Each row of a before or after table is a point. One or more steps were done to the points. Then noise was added and the rows were shuffled. The steps act on columns, c1 being the first. What was done? A step turns or swaps two columns, mirrors them in a line or flattens them onto one, adds a multiple of one to another, or multiplies or shifts one. Angles are multiples of 10 degrees, from the lower column toward the higher: turns from -170 to 170, lines from 10 to 170 but not 90. Use the fewest steps. Two steps may share a column if one is a turn and the other turns, adds or multiplies; they go together, in the order done. Otherwise the lowest column goes first.
(in the rows, 128 means zero)

Before (8 x 2)
[[144  70]
 [123  66]
 [111 119]
 [171  80]
 [148 194]
 [146 133]
 [112 122]
 [127 148]]
After (8 x 2)
[[106 126]
 [ 80 173]
 [106 129]
 [106 183]
 [143 113]
 [183  85]
 [142 134]
 [125 190]]
Steps: mirror c1 and c2 in the line at 20 degrees

Before (10 x 4)
[[136  89  77 159]
 [139 153 134 150]
 [150  67 106 137]
 [150  89 169 137]
 [148  95 171 124]
 [ 65  61 162 181]
 [149  82 146 115]
 [154 154 145 185]
 [148  75 120  88]
 [ 63  86 124 153]]
After (10 x 4)
[[155 161 105 156]
 [121 172 153 115]
 [115 178 138 121]
 [120 178  85 106]
 [112 175 101 145]
 [135 108 141  98]
 [138 144  65 106]
 [123 184 156 103]
 [163 200 141 126]
 [133 109 156  66]]
Steps: turn c1 and c4 by -140 degrees; multiply c1 by 0.4; mirror c2 and c3 in the line at 80 degrees

Before (11 x 9)
[[132  79 143 187  92  56  69  98  82]
 [145 137 138 138 117 128 145 133 131]
 [127 138 151 156 101 159  86  80 163]
 [129  92 106 176 180 105 156 194  93]
 [135 107  96 100  83  97 121 161 193]
 [109 126 168 103 176 125 147 146 193]
 [178 177 150 180 133 130 143 105 140]
 [100 143 104 136 118  67 124 111  97]
 [126 171 136 125 176  83  77 130  80]
 [ 96 135 167 156  62 141  99 167 166]
 [141 117 147  78  98 116 129  78  89]]
After (11 x 9)
[[ 97 121 148  30 143 112  81 150 141]
 [114 148 134  83 150 125 124 114 182]
 [173 179 134  79 127  84 157 168 129]
 [129 187 153 129 178 129 103 131 193]
 [118 149 102  89 101  68 114 142 148]
 [ 96  84 144 140 131  55 128 193 135]
 [ 69 142 171 106  93 146 176 139 215]
 [181 100 108 124 128 103 173  73 147]
 [174 140 164  51 104 125 137 107 245]
 [ 82 122  97  46 133  97 158 116 246]
 [ 98 144 146 104 127 164 107 190 215]]
Steps: swap c1 and c5; shift c2 by 10; shift c4 by -50; turn c7 and c8 by -120 degrees; shift c9 by 50

Before (9 x 12)
[[109 135 160 150 143 122 135  97 130 117 137 134]
 [123 128 155 126  92 109 133 139 141 144 127 122]
 [113 112 143 126 108 119 119 135 116 129  43 127]
 [124 107 122 140 123 105 129 133 142 126 130 117]
 [112 132 119 126 145 110 135 128 134 173 130 124]
 [124 133 152 150 141 126 137  99 129 118 133  99]
 [121 132 148 140 133  97 126 141 115 137 134 123]
 [146 128 110 139 126 107 132 105 132 138 133 123]
 [147 110 152  81 146  96 134 122 175 177 133 122]]
After (9 x 12)
[[125 143 129 143 125 100 126 130 142 129 129 117]
 [125 130 122 165 136 133 116 111 131 132 134  99]
 [112 130 132 124 113 110 136 140  91 132  42 127]
 [112 147 127  59 140 125 145 125 135  85 129 125]
 [120 158 134 128 132 121 134 145 116 122 134 123]
 [110 136 122 166 138 133 116 111 133 134 137 134]
 [147 151 129   7 140 101 148 129 177  84 134 122]
 [122 145 135 102 102 121 132 146 141 112 127 122]
 [146 148 118 125 127 120 129 102 134 117 133 123]]
Steps: turn c2 and c6 by 70 degrees; flatten c3 and c8 onto the line at 70 degrees; add -1.5 times c10 to c4; turn c7 and c10 by -150 degrees; multiply c5 by 0.7; add 0.3 times c11 to c9

Before (10 x 20)
[[127 125 111 149 151  99 133  85 100  78 188 105 181  98 105  99 157 152
  146 120]
 [125 150 109 167 123 173 120 118  85  96 121 146 174 155 143  92 132 156
  110 108]
 [122 142  90 145  86 124 170 151 137 119 101  74 157 125  81  84 110 120
   41 158]
 [143 191 175  98  77 199 120 143 163 124 141 158  91 136  97 116 100 108
   63 188]
 [173 143  96 114 156 144  47 100 161 117 171 167 133 109 150 146 192  96
  154 138]
 [ 81 102  96 152 134 103 163 153 100  58 114 100 155 168 111  92 129 137
   75 152]
 [131 167 133  91  77 185 103  77 150 125 149 177  95 113 150 221 156 107
  109 180]
 [150 164  83 116 164  74 122 145 108 122 173 116 156 123  95 139 208 130
  180 155]
 [ 98 146 111 157 110 123 144 134 125  83  77 151 158 137 127  78  85 143
  109 156]
 [190 130 106 144 131  98 141  97 103 120 190 139 143 126 130 103 169 118
  140 152]]
After (10 x 20)
[[125 171  87  70 126 129 168  99 133 142  99  78 161 125  81 151 130 130
   42 150]
 [128  89 129 105 173 182  90  78 149 139 151 174  93 115 147  30 112 149
  109  78]
 [ 99 188 111  73 114 124 167 102 123 161  80 151 160 138 124 157 155  93
  108 135]
 [148 120  79 186 116  73 126  99 115 130 175 119 155 120  97  94  43 124
  182 142]
 [129 141 107 171  92  97 162 139 101 152 186 109 181  95 103 155  91  87
  145  80]
 [174 109  97 178 126 141  33 120 161 155 167 167 136 111 147 107  73 149
  152 101]
 [133 165 109 103  96 177 148 149  85 144 122 147 171 155 144 142 114  89
  109 115]
 [191 131 109 153 103  97 139 104 100 136 186 137 146 127 131 146  87 134
  135  96]
 [ 80 130  93 118 110  98 191 108  99 182 114  99 155 162 113 167 126  84
   73 151]
 [145 190 175 100 170 200 109  65 164 142 140 155  93 141  94  95 136 140
   65 144]]
Steps: turn c2 and c16 by -140 degrees; turn c2 and c17 by 160 degrees; add 0.5 times c11 to c5; turn c4 and c5 by -110 degrees; turn c10 and c18 by 150 degrees; add -0.7 times c18 to c7; turn c8 and c20 by 90 degrees
